Rows are points. The points of each table are mixes of a few directions, plus a little noise. How many directions does each table use, and how many do they share? Where both have some left over, give the other angles between the two spaces (their principal angles), to ten degrees, smallest first.

First (5 x 2):
[[-58 -36]
 [ 27  17]
 [ 29  18]
 [  4   3]
 [ -5  -2]]
Second (6 x 2):
[[-22  18]
 [-21  17]
 [ 60 -47]
 [  0   0]
 [-24  19]
 [  7  -5]]
Directions: first 1, second 1, shared 0; angles 70

First (5 x 3):
[[  2  -2   2]
 [ -4   3  -4]
 [-10   8 -11]
 [-35  30 -38]
 [ 47 -40  51]]
Second (5 x 3):
[[-24  -8   5]
 [  2  23  28]
 [  3   6   7]
 [ 60 -13 -49]
 [-42 -10  11]]
Directions: first 1, second 2, shared 0; angles 70

First (7 x 4):
[[ 15 -22  17  -5]
 [-16  15  -7   7]
 [-20  13  -3   8]
 [ 60  -8 -25 -24]
 [ -4   9  -8   1]
 [-28  -8  24  12]
 [ -8   2   2   3]]
Second (7 x 4):
[[  0   0  23   0]
 [ 13 -10 -45  -6]
 [-19  15  16   8]
 [-25  19  25  10]
 [ -2   2  13   1]
 [ 33 -25 -37 -14]
 [  1   0   6   0]]
Directions: first 2, second 2, shared 1; angles 40

First (9 x 8):
[[ 15 -60  12  17 -24  13  -4   0]
 [-18  15 -16   6  15   1  -9   1]
 [  7  -5  -8   1   4   5   0 -12]
 [-22  21   0  -6  15  -6  -4   7]
 [-15  11  12 -15   9  -8   2  10]
 [ 25  15   8  21 -24  -1   7  -7]
 [ -6  18 -18 -15   8  -6   2  14]
 [ 15 -32   0   3 -13   7   1  -1]
 [  0  16  10 -11  11  -4   5 -12]]
Second (7 x 8):
[[ -1   0   0   1   0   0   0   0]
 [ -9   3   5  10  -2  -1  -4   6]
 [ 28  -9 -17 -29   7   2  13 -17]
 [ 27  -8 -16 -28   7   2  12 -17]
 [-41  13  24  43 -11  -3 -19  26]
 [-10   3   6  11  -3  -1  -5   6]
 [  7  -2  -4  -7   2   0   3  -4]]
Directions: first 5, second 1, shared 1

First (8 x 9):
[[  0 -11   6  34 -16 -15 -10   5  -3]
 [-26  -2  25 -60  21   3   8 -22  14]
 [-17 -23  24  17 -13 -20 -15  -7   8]
 [-10 -13  22  26 -14 -23 -10  -2  -1]
 [ 34  44 -28   3   9  16  25  19 -27]
 [ 10   5 -21  -5   5  16   2   5   2]
 [-15 -22   9  -3  -3  -4 -13  -9  14]
 [ 23  22 -37 -14  12  29  13  11  -6]]
Second (9 x 9):
[[ 18 -29 -32 -12 -36 -10  -7  18 -15]
 [ 16   3 -12 -27   2  34  16   8 -23]
 [ -8  28   5  18  20 -24  -2  -7  23]
 [  2  -1 -19 -19   7  12   0   0  10]
 [-10  11  -2  30  14 -18 -13  -7  30]
 [ 12 -11  -3 -41 -22  -2  15  10 -33]
 [  3   6 -20  10  -1 -23  -8   3  16]
 [ -4  -9  40  48  -1  30   0  -3 -18]
 [-28   0  44  -5  18   0   0 -22  13]]
Directions: first 3, second 5, shared 3

First (9 x 12):
[[  0  -2 -20   1  10  -5 -23 -20  27 -40   3 -10]
 [ 13   8  -4  -4 -28  16  10  -3 -23 -12 -28  37]
 [  6   2  13  10   3 -12  31  27  -5  18   9 -15]
 [ -8  -2  -9  28  38  12  -9 -25  23 -11  12  11]
 [ -5  -6 -19 -10  -7 -10 -11   2   3  -7   1 -14]
 [-10   0  30 -12   5   7 -19  -8  -3  28   9  -4]
 [-16 -22  -4  -2  -6   6 -14  11 -10  10  -9  10]
 [  8  24   7 -17  -4  -5   8  -9  -8  27  14 -14]
 [ 12  -2   6   7 -12  -9  26  27  -5 -12 -10  -2]]
Second (9 x 12):
[[  1   1  -7  34  27   2  31   8   4   9  11   7]
 [  3  -2 -15   1 -11   1   9   6  -9  -7 -11  10]
 [ -2   1  -3   1   1   3   4   0  -7  12   2   4]
 [  6  11  -8  -5  -7  -5  17   4 -11  15   4  -4]
 [ -5 -20  -5  17   3   9 -11   2  11 -34 -17  20]
 [-21 -12  45 -31  10  -9 -60 -13  25  10  19 -40]
 [-12  -8   5 -18  -4 -10 -17   7  -2  20   9 -22]
 [ 19  14 -11  11  -3  -6  31   6   0 -15  -2   1]
 [ 10  13   1  -8 -15  15  -3 -19 -10 -10 -15  25]]
Directions: first 6, second 5, shared 5

First (8 x 14):
[[-22  17  13 -45  46 -25  13 -29  -8   2 -27 -60 -21  50]
 [-27  27  -3 -19  -1 -13  23   4 -12 -19   0 -11  -3 -14]
 [ 22 -18  -5  16 -17  19 -11 -20  11  17  15  25  -3   3]
 [ 13 -17  25 -20   8 -14   7 -14   0  25 -32   1 -13  33]
 [ -1 -10  -5  29 -31  28 -31  15   1  14  11  20  27 -35]
 [-12  11   5  -1  11 -21  11  50 -10 -25 -15  -6  12 -22]
 [  2   6 -20  18 -20  14   4   1   4 -15  30  22   3 -25]
 [ 24 -16 -10  21   5  14 -16  -6  14   3  17   8  -2  10]]
Second (8 x 14):
[[  5 -17  -9 -22 -13  -5  29  29 -23   4  12  10   2 -37]
 [  2 -21  24   8   3   9   3 -39   6   4   7  10  -6  39]
 [ 38 -16 -24 -19  -2  -9  -1  43  -7  29 -11   1  -4 -33]
 [ -1   6  36  29   8 -14  17 -27  22 -36 -10  33 -11  49]
 [ -6   6 -35 -17  20   1 -17  42 -16   4  10 -50  12 -36]
 [ -8  -3  23  15   3   5   1 -35  11 -10   2   9  -3  36]
 [ -2   4   8   7  -6   2  -3 -16   7   1  -5   9  -2  11]
 [-29  42 -21   1 -13  10 -29   2   1   3  -5 -24  13 -29]]
Directions: first 5, second 5, shared 3; angles 60, 90

First (9 x 18):
[[ -1 -15  11 -14 -33 -12 -20  10 -12  46   9  -2 -10  10   2   9   9 -26]
 [  5 -12   5 -14  13  -9 -19 -22  -2 -18 -16 -20  15  -4   2 -10 -12  29]
 [-33  12 -10  10  20  -3  26  13  34  -8 -13   1 -16   9  15  19   7 -17]
 [ 11   2   1  -4  17   3 -11 -13  -3 -19  -3  -6  12  -3  -8 -14  -4  20]
 [ -3  12  -5  14 -14   9  18  21   0  18  16  20 -15   3  -3   9  12 -28]
 [  5  -5  -2   1   7   0   2 -14  -3 -22  -8  -7  11  -9   2  -7 -13  24]
 [ -3   9  -4  13 -21   8  19  22  -2  22  17  20 -15   2  -1  10  10 -30]
 [  1  -2  -4   6   0   2  11  -7  -2 -16  -4   0   6  -9   4  -1 -11  14]
 [ 17   0   7 -12  11   1 -26 -11 -10  -5   1  -7  11   1 -13 -16   2  14]]
Second (10 x 18):
[[  0 -11  -9  16  -3  25   1  -5  29  30  -9  23   2   5  11 -16   3  15]
 [  1  12  10 -20   4 -30   0   6 -35 -36  11 -28  -2  -6 -13  20  -4 -17]
 [  1   6   4  -9   2 -14   0   3 -16 -17   5 -12  -1  -3  -6   9  -2  -8]
 [ -2 -21 -16  32  -6  49   1 -10  57  60 -18  46   3  10  22 -32   7  29]
 [  1   8   6 -13   2 -20   0   4 -23 -24   7 -18  -1  -4  -9  13  -2 -12]
 [  0   3   2  -5   1  -8   0   2 -10 -10   3  -7   0  -2  -3   5  -2  -5]
 [ -1  -7  -5  11  -2  16   0  -4  18  19  -6  14   1   3   7 -10   2  10]
 [  0   3   2  -4   1  -7   0   2  -9  -9   3  -6  -1  -1  -3   4  -1  -4]
 [  0   4   3  -6   1 -10   0   2 -11 -12   4 -10   0  -2  -4   7  -1  -6]
 [ -1   0   0  -1   1  -1   0   0  -1  -2   0  -1   0   0   0   1   0  -1]]
Directions: first 4, second 1, shared 0; angles 80

First (8 x 24):
[[-19  -6  10 -26  -4   7  -6  17 -13   1 -12  -9   5  20 -22 -17   7  13
   35  -6 -23  -5   6 -14]
 [  1   6 -23  -5 -12  15 -27   1   9  25   9 -10  -9  -5  14  12  11   1
  -12  14  19   5  20  20]
 [  5  -2  -4  11 -18  -5  15  -4  -5   2   9  28  14 -12  17 -14  -7 -11
  -16   8  -2   9 -13  -3]
 [  0  16 -20  10  25  10 -16  -1  14   7  -4 -14 -14  -5   4  18 -26  -8
    0  -1  35   0   9   7]
 [  3 -11  16  14  -5  -8  -3 -11  42   7  22   0 -31   2  25  27   2  15
  -30 -27  32  31  11 -16]
 [ 11 -13  41   6  29 -30  40 -13 -16 -50 -17 -10   8  10 -38   2  19   7
   11 -16 -46 -27 -29  -8]
 [  7  14  11 -14  18   0 -10   5 -26 -16  -3 -21  -4  -7   0  -5  -9  -4
   20   5  -3 -23   8   3]
 [ -9  -3 -32   4 -33  10   7   6  -6  24  -3  35  30  -3   0 -24   3 -12
   -7  24 -12  10 -13  10]]
Second (8 x 24):
[[ 12  19 -20  -2  -6  12 -11  -2 -11  13  15   6  -2 -26  28  -1 -16 -23
  -13  22  19   1  13  12]
 [ -5 -19  60 -24  -9 -16  12   4  -5 -20  15  -4 -18  14   5  -9  11  22
   15 -33 -23  11   9 -43]
 [ -4   4 -24  -4  30  14   1  -9  14   8 -17 -22  -7   7 -42  30  14 -11
    8   6  -8  -9   7  16]
 [-13 -20  26  -9  -3 -10   9   4   8  -9  -8  -6  -2  26 -22  -2  21  24
   14 -23 -23   4  -5 -18]
 [ -2  11 -31  18 -22   5 -41  17  -4  17  -7   1  17  -1  32 -19 -13  14
   -8  17  38  -8  -6  31]
 [-12 -17   6   3 -27  -4   6   4  14  10   4  21   6  12   5 -11   9  14
   -7 -11  -5  22  -7 -14]
 [  3  10 -13  22  18  -2 -11  -1  14  -1  -7  -6  -5  -3   9  10 -24   0
   -7  -5  34  -1  -6   8]
 [ 21  13  -4  -5  19   0  35 -18 -31 -17   3   9  10 -28 -15   2  -1 -42
   -3  25 -33 -18  -7   7]]
Directions: first 6, second 6, shared 5; angles 80
